Rows are points. The window is the flat piece filled in between its corners: a triangle in 3 columns, a solid with four corners in 4, and so on. A path goes straight from each point to the next, and from the last back to the first. List the points from which the path goes on through the window.

Window:
-84 54 307 83

39 18 1 137

-218 121 -127 169

120 -311 -207 -189
Path:
(1): -268 -339 -112 -3
(2): 227 224 -153 19
(3): -251 489 230 79
(4): -37 -158 -7 275
(5): -64 -242 -183 117
(6): 262 -110 -272 -316
(7): 39 -71 -177 -64
(8): -144 -239 -335 43
(9): -101 -180 152 237
(10): -35 278 219 90
(11): -34 137 62 -169
(12): 8 -177 71 64
(13): -182 -295 -244 163
(14): 186 155 -62 -53
(15): 53 127 144 -67
(16): -13 -138 -167 373
Through the window after points: 1, 11, 15

Window (6 x 6):
68 179 -157 65 84 -516

58 45 160 121 365 -112

14 -127 -76 -204 -332 -66

-259 -9 266 166 -161 379

-382 -148 4 220 -33 -244

97 38 -190 -156 -31 162
Path:
(1): -29 18 -34 -226 -215 -125
(2): -77 224 39 -28 345 31
(3): 75 -94 67 144 62 -24
(4): 79 -31 -201 73 14 -209
(5): -32 232 68 -256 93 -231
(6): -441 179 36 -102 -68 59
(7): -132 -206 73 275 -37 -85
(8): 15 -300 -128 335 -138 -237
(9): -392 21 44 87 44 -230
(10): -145 37 73 -30 36 205
(11): -5 -126 28 273 -388 38
(12): 49 -417 -147 121 -346 29
Through the window after points: 6, 8, 10, 12

Window, 8 rows:
-40 218 -220 18 -136 -55 -33 -82

197 -229 1 43 -243 398 -78 161

-283 59 55 -70 -167 -180 -165 139

-2 230 -118 -335 45 -171 -39 101

178 -582 371 250 -223 -175 -89 120

-111 285 88 -151 -149 49 118 -59

-101 413 -95 -194 262 61 -191 -54

8 37 234 174 78 -376 -45 425
Path:
(1): 231 85 77 -88 -103 -50 -202 -109
(2): -201 -52 -106 53 -6 359 44 332
(3): -36 38 -171 -70 229 -46 -80 -27
(4): -72 309 80 -131 -84 121 -160 74
(5): -3 333 222 -152 -232 -137 -190 -207
(6): -159 46 -125 -46 111 120 316 325
(7): -90 -60 -9 -92 -30 66 284 -40
(8): 34 306 -101 -36 -310 15 -483 14
(9): 275 204 334 -125 -131 225 -262 141
(10): -76 -459 -363 178 -231 213 166 121
(11): -108 -210 204 -3 -21 32 94 83
(12): 181 -70 58 104 -309 -412 -414 191
(13): 49 134 -8 -3 -261 -97 -280 115
(14): -144 56 -20 -60 51 -53 -56 89
(15): -60 -151 -41 -14 -1 -89 -53 17
(16): 192 163 85 -6 -120 -14 -191 286
Through the window after points: 1, 3, 5, 9, 11

Window:
142 296 117 34 -109 -117 -303 489 -118

-34 104 -149 -42 -190 188 168 -453 -64

166 -279 -87 -205 -112 -154 -220 266 40

206 450 281 57 -220 -21 -435 327 274

32 -46 434 -113 -207 7 -75 125 -86

-73 -182 -162 23 34 139 -406 367 60

132 -59 2 -62 145 162 234 -231 15

-237 -139 -113 -152 124 -84 152 -282 39

24 -428 -126 165 71 -167 -220 22 -51
Path:
(1): 17 209 58 -20 -237 15 -56 203 103
(2): -30 -95 -25 90 -82 85 -7 128 94
(3): 143 -116 -100 -172 248 21 -430 109 -132
(4): 99 -127 -247 -270 27 292 -377 -173 -33
(5): -43 -114 115 216 -35 -137 18 131 3
(6): -276 -104 -202 233 -239 105 110 115 117
(7): 138 -143 45 -224 213 48 -41 -215 11
(8): 223 -36 127 -85 -30 71 -230 -5 -76
(9): -484 -237 24 31 -147 -130 201 399 -45
(10): -178 -54 120 218 -104 -70 34 404 29
(11): 273 189 -74 -222 19 -63 -409 7 -118
(12): 91 112 189 -88 -40 29 -243 63 40
Through the window after points: 2, 10

Window (11 x 11):
-153 52 -426 239 -269 -290 96 356 -7 -150 10

292 72 72 -173 -16 235 194 58 16 319 -56

25 -197 61 -312 175 91 10 -215 100 270 -62

-91 83 -12 270 -394 -180 21 34 -174 -245 -75

377 -306 184 -86 161 101 185 -138 162 293 243

-437 -103 -9 209 40 306 155 384 156 -187 189

-120 348 -259 339 -74 -108 -140 49 -75 -125 122

135 16 343 -240 189 -138 285 1 135 339 98

-69 5 -51 270 164 93 147 134 268 -177 -181

-67 -5 22 171 15 26 -260 462 153 -148 -21

7 237 -289 57 -149 -189 26 149 -192 -530 62
Path:
(1): -254 -237 149 5 524 22 118 19 -303 -186 96
(2): -239 -110 -20 230 504 -173 -178 303 -112 157 1
(3): -32 39 -41 35 -173 131 99 38 133 -105 63
(4): 4 24 -89 -46 -107 210 -90 104 360 -150 219
(5): -139 -18 -4 195 270 -121 289 248 -255 166 -120
(6): -252 7 -42 189 122 156 192 363 -60 -59 -92
(7): -46 -59 -28 137 -69 54 4 -29 391 -244 168
(8): 107 -2 -12 -88 -34 105 85 52 191 114 119
(9): -45 34 184 87 69 20 49 363 -244 68 -120
(10): -7 -18 51 150 126 50 32 195 21 -81 -62
(11): -9 6 -218 -216 -188 79 11 -24 506 194 -8
(12): 326 -77 394 -176 -166 89 125 120 462 15 210
(13): 6 -128 -138 67 255 -73 162 -91 -171 250 23
(14): 22 -324 3 -105 294 -29 133 -117 -171 -20 -427
(15): 42 132 -9 -108 -87 106 8 36 222 166 237
(16): 90 29 -94 -98 -191 88 22 7 268 231 -30
Through the window after points: 2, 6, 10, 12, 14, 16

Window (12 x 12):
149 90 36 -288 -90 58 -3 -192 -350 196 -123 49

-162 -63 377 -380 98 175 -64 -24 278 187 -151 65

221 -151 -63 -5 -280 -154 182 91 42 -356 -147 -131

306 -159 -181 -54 84 -6 -179 23 -17 35 -80 -121

-240 226 317 175 122 155 112 302 86 182 -35 -225

40 107 181 129 412 20 135 167 214 273 481 39

-550 27 -258 435 189 59 136 270 65 -36 90 81

-296 -8 -233 184 -355 122 -354 7 -110 41 111 -51

-195 -146 -294 448 -183 66 -126 -18 -49 20 -112 442

-306 -40 118 150 85 32 -210 -257 -141 427 47 -346

102 -88 156 -90 170 200 -82 -179 46 -197 -146 81

164 335 -221 134 -31 -196 149 -30 4 -70 -101 -35
Path:
(1): -30 58 0 98 144 150 91 -49 138 149 -2 -188
(2): -323 11 -288 420 -140 333 164 -178 305 -82 192 -92
(3): -185 30 -29 74 -128 15 -252 131 -143 103 1 -43
(4): -23 53 2 27 61 -153 -26 75 -104 -8 -73 59
(5): 81 -80 -140 98 -40 368 73 20 281 -6 88 120
(6): -239 -49 -427 436 -162 359 190 -173 -136 21 1 -237
(7): -111 24 192 -172 -189 -206 -541 160 16 83 102 106
(8): -46 270 -65 82 257 -173 -251 326 -133 134 21 108
(9): -175 -186 249 37 -57 404 274 -423 267 221 114 -188
(10): -161 291 -79 95 -124 271 57 -90 70 439 -144 -35
(11): -144 -205 176 108 201 -6 -71 177 4 -99 112 -11
(12): -109 233 227 -96 422 -63 -134 144 -90 -108 336 107
(13): 18 -139 25 83 -125 174 184 -46 336 425 -133 -88
(14): 2 43 -230 131 -43 222 259 -16 82 -56 141 -43
(15): -133 70 70 50 83 -9 -192 6 2 129 -34 35
(16): 2 -64 184 -201 33 -117 -203 117 -81 -11 78 118
Through the window after points: 2, 6, 12
